Rows are points. Each copy is the shape, with its points in the same order, turned, moved and blurred by noise. Some copies are also mirrored. Which?
In the rows, zero is written as 128.

Shape (9 x 3):
[[111 189  45]
 [119  74 114]
 [124  90 154]
 [166 108 108]
 [128 172  75]
 [ 79 173 101]
 [168  99 192]
 [123 114 148]
 [117 117 123]]
Copy 1 (9 x 3):
[[ 89 201  59]
 [127  76 112]
 [140  84 149]
 [167 114 114]
 [110 169  91]
 [ 63 162 112]
 [171  95 185]
 [121 104 142]
 [112 118 129]]
Copy 1 is: only turned
Copy 2 (9 x 3):
[[ 91 175  59]
 [134  70 141]
 [163  96 164]
 [169 105 109]
 [123 160  81]
 [ 83 172 126]
 [208 114 185]
 [151 121 160]
 [145 110 143]]
Copy 2 is: only turned
Copy 3 (9 x 3):
[[ 76 194  73]
 [149  91 121]
 [151  99 172]
 [173 143 121]
 [ 93 182 103]
 [ 61 153 131]
 [187 126 203]
 [137 126 159]
 [129 129 148]]
Copy 3 is: only turned
Copy 4 (9 x 3):
[[ 39 107  99]
 [172 134  89]
 [172 167 117]
 [150 114 135]
 [ 72 118 120]
 [ 67 168  97]
 [189 172 177]
 [153 171 127]
 [136 154 111]]
Copy 4 is: mirrored

Shape (8 x 4):
[[ 85 157  58 173]
 [185 167  92 130]
 [119  89 161  62]
 [121  89 144  98]
 [190  93  99 107]
 [110 151 120 169]
 [122 106 175 137]
 [114  97 180 114]]
Copy 1 (8 x 4):
[[119 120  44 173]
 [180 160  68  87]
 [177  78 180 113]
 [148 102 162 118]
 [139 129 118  53]
 [151 154  99 167]
 [151 138 174 148]
 [158 117 179 142]]
Copy 1 is: mirrored
Copy 2 (8 x 4):
[[192 175  85 136]
 [ 81 178  75 153]
 [ 86 106 154  57]
 [107 107 136  85]
 [ 60 115  79 123]
 [153 163 129 147]
 [117 126 180 113]
 [111 108 182  96]]
Copy 2 is: mirrored
Copy 3 (8 x 4):
[[ 97 142  82 194]
 [162 168  71  91]
 [133 155 213  88]
 [150 131 182 109]
 [199 148 125  96]
 [104 106  97 125]
 [118  85 162  93]
 [116 103 185  98]]
Copy 3 is: mirrored
Copy 4 (8 x 4):
[[ 76 119  57 192]
 [142 186  76 131]
 [123  90 154  64]
 [128  93 138  99]
 [191 126  99 103]
 [ 91 143 120 174]
 [125 116 182 121]
 [119  98 174 112]]
Copy 4 is: only turned

Shape (11 x 6):
[[ 99 154 103 131 154 105]
 [174 134  97 175  64 143]
 [146 150 108 156 121 182]
 [183 198  80  88 116 144]
 [170  82 132 176  35 208]
 [100 142  91  78 130 106]
 [102 191 128  66 147 121]
 [ 87 139 107  72 138 133]
 [156  77 139 122 108 168]
 [116 194 138  83 128 101]
 [112 105 143  94 168 102]]
Copy 1 (11 x 6):
[[ 97 152 155 120 121 102]
 [186 103 112 174  98 149]
 [135 156 100 150 116 174]
 [189 196 128  85  75 151]
 [171  85  37 180 134 195]
 [116 135 127  67  98  98]
 [114 195 114  62 102  99]
 [ 91 142 115  60 111 116]
 [142  91  98 107 163 159]
 [142 189 116  93 111  77]
 [104 135 138  69 164  88]]
Copy 1 is: mirrored
Copy 2 (11 x 6):
[[ 89 142 134 154 174 108]
 [155 124 126 154  67  82]
 [172 139 121 166 128 122]
 [167 183 102  96 147  70]
 [195 102 140 152  24 149]
 [ 78 160 117 105 157 128]
 [110 197 154 103 194 121]
 [ 91 168 126 108 168 156]
 [154  90 139 114 106 158]
 [107 188 173 102 174  96]
 [ 90 102 159 104 183 143]]
Copy 2 is: only turned
Copy 3 (11 x 6):
[[ 91 159  90 123 167 127]
 [162 151  87 190  82 116]
 [142 145 123 174 126 178]
 [161 197  78 132 120 196]
 [165  97 163 199  45 127]
 [ 83 168  94  85 131 146]
 [ 98 209 119  94 175 169]
 [ 82 160 120  82 144 160]
 [160  86 150 126 103 134]
 [112 218 111 103 170 147]
 [119 129 118  76 180 118]]
Copy 3 is: only turned

Shape (11 x 8):
[[135 131 123 145 110 118 158 118]
 [102 116 133 105  70 121 149 115]
 [103 124 154 138 154 146 144 147]
 [150 123 117 117 152 120 153 125]
 [152 117 102 128 130 123 149 108]
 [149 128 132 125  94 115 154 191]
 [158 142 112 120 149 124  90 123]
 [147  91 135 138 142 126 109 109]
 [156 131 115 116 149 249 129 135]
 [126 123 157 158 152 118 117 121]
 [138 108  86 142 143 114 116 114]]
Copy 1 (11 x 8):
[[143 132 102 144 109 102 156 127]
 [131 132 131 119  54 122 147 125]
 [118 112 161 147 151 125 162 132]
 [149 100 101 132 142 120 150 129]
 [144 107  77 141 122 118 147 125]
 [164 113 136 166 105 116 145 185]
 [142 119  98 127 163 128  90 131]
 [134  86 110 147 132 104 117 105]
 [143 114 136 168 155 232 144  89]
 [126 126 146 149 151  82 132 110]
 [111  98  71 153 134 110 117 124]]
Copy 1 is: only turned
Copy 2 (11 x 8):
[[155 124 134 132 161 131 146 104]
 [158 111 133  81 142 149 163 116]
 [ 91 123 151 140 165 148 143 125]
 [126 136 123 148 154  96 151 116]
 [144 123 107 142 141 106 147 105]
 [170 136 150 146 174 138 171 167]
 [124 150 119 144 124 101  97 137]
 [121 105 130 154 106 121 127 121]
 [ 79 198  66 168 125 180 157 123]
 [111 109 160 154 139 131 113 116]
 [133  99  96 144 141 103 113 124]]
Copy 2 is: mirrored

Shape (14 x 9):
[[163 131 118 131 179 106 133  94 115]
 [ 90 133  81  89  81  77 171  57 188]
 [136  98 108 133 146 135 157 103 145]
 [ 66 172  62 150 123 142  82 149  79]
 [116 205 100 106 182 174 142 162 168]
 [120 133 148  85  88  92 150 132 134]
 [177 124 139 116 167 130 111  54  84]
 [ 85  64  73 113 156 155  53 182 141]
 [164 126 122 133 148 109 129 147 137]
 [111 143 197 134 129 135 114  79  84]
 [ 95 140 179 174 118  94 115 122 180]
 [177 121 127 111  87  99 119 104 131]
 [154 151 122 195  72 166 153 153 173]
 [143 125  66 199 133 153  56 121 142]]
Copy 1 (14 x 9):
[[115 116 142 146 163  92  78 144 142]
 [ 29 207 106 149 119 145 121 110  83]
 [107 121 111 162 150 122 118 153 124]
 [206 188  60  90 109 112  76 118  98]
 [167 181 142  64 176  85 157 121 132]
 [ 94 147 156 113  85 151 136 135  76]
 [114  83 143 144 174 147  37 117 105]
 [196 168  72 118  93 172 109 188 190]
 [153 131 148 149 130 109 109 157 125]
 [136  67 127 121 123 139  98  63 109]
 [127 146 137 161  87 105 150  66 146]
 [124 146 164 180 126 152  99 152  87]
 [170 160 122 186 139 102 190 105  75]
 [219 178  82 196 160 117  88 130 136]]
Copy 1 is: mirrored
Copy 2 (14 x 9):
[[144 106 156 156 194 162 124 108 168]
 [ 90  78  67 166 150 166 157 135  56]
 [148 120  99 164 163 160 133 108 157]
 [178 124 134 142 111 204  49 197 107]
 [127 149 134  63 109 222 134 150 143]
 [ 92 131 109 139 134 109 115 135 110]
 [127 134 168 182 200 155  85  68 137]
 [210 111  56  82 167 146  61 160 169]
 [147 107 139 128 135 143 122 109 175]
 [ 75 148 141 169 161 149  46 105 151]
 [ 55  65  88 141 105 164  78 113 174]
 [131  95 137 155 133 107 103  76 108]
 [139 124 104 150  39 182 120  86 153]
 [207  80 117 144 115 207  57  82 150]]
Copy 2 is: mirrored
Copy 3 (14 x 9):
[[163  97 141 103 144  73 136 122 157]
 [190 159  76 117 164 144  54 178 210]
 [140 111 118 118 170 118 149 152 170]
 [112  62  64 157 168 116  64  99  87]
 [138 128 106  41 189 131 109 115  66]
 [160 159 130 148 119 137  91 169 130]
 [167  79 137 109  94  93 149  91 177]
 [102  38  46 127 152 120 144 205  81]
 [143 130 127 121 150  76 144 152 117]
 [ 97 107 158 130  77 131 101 100 159]
 [ 64 160 123 109 124  87  80 166 154]
 [171 153  98 154 105  94 136 144 152]
 [ 79 202  82 141 182 111 151 116 128]
 [ 88  88  32 130 162  56 144 114 133]]
Copy 3 is: mirrored
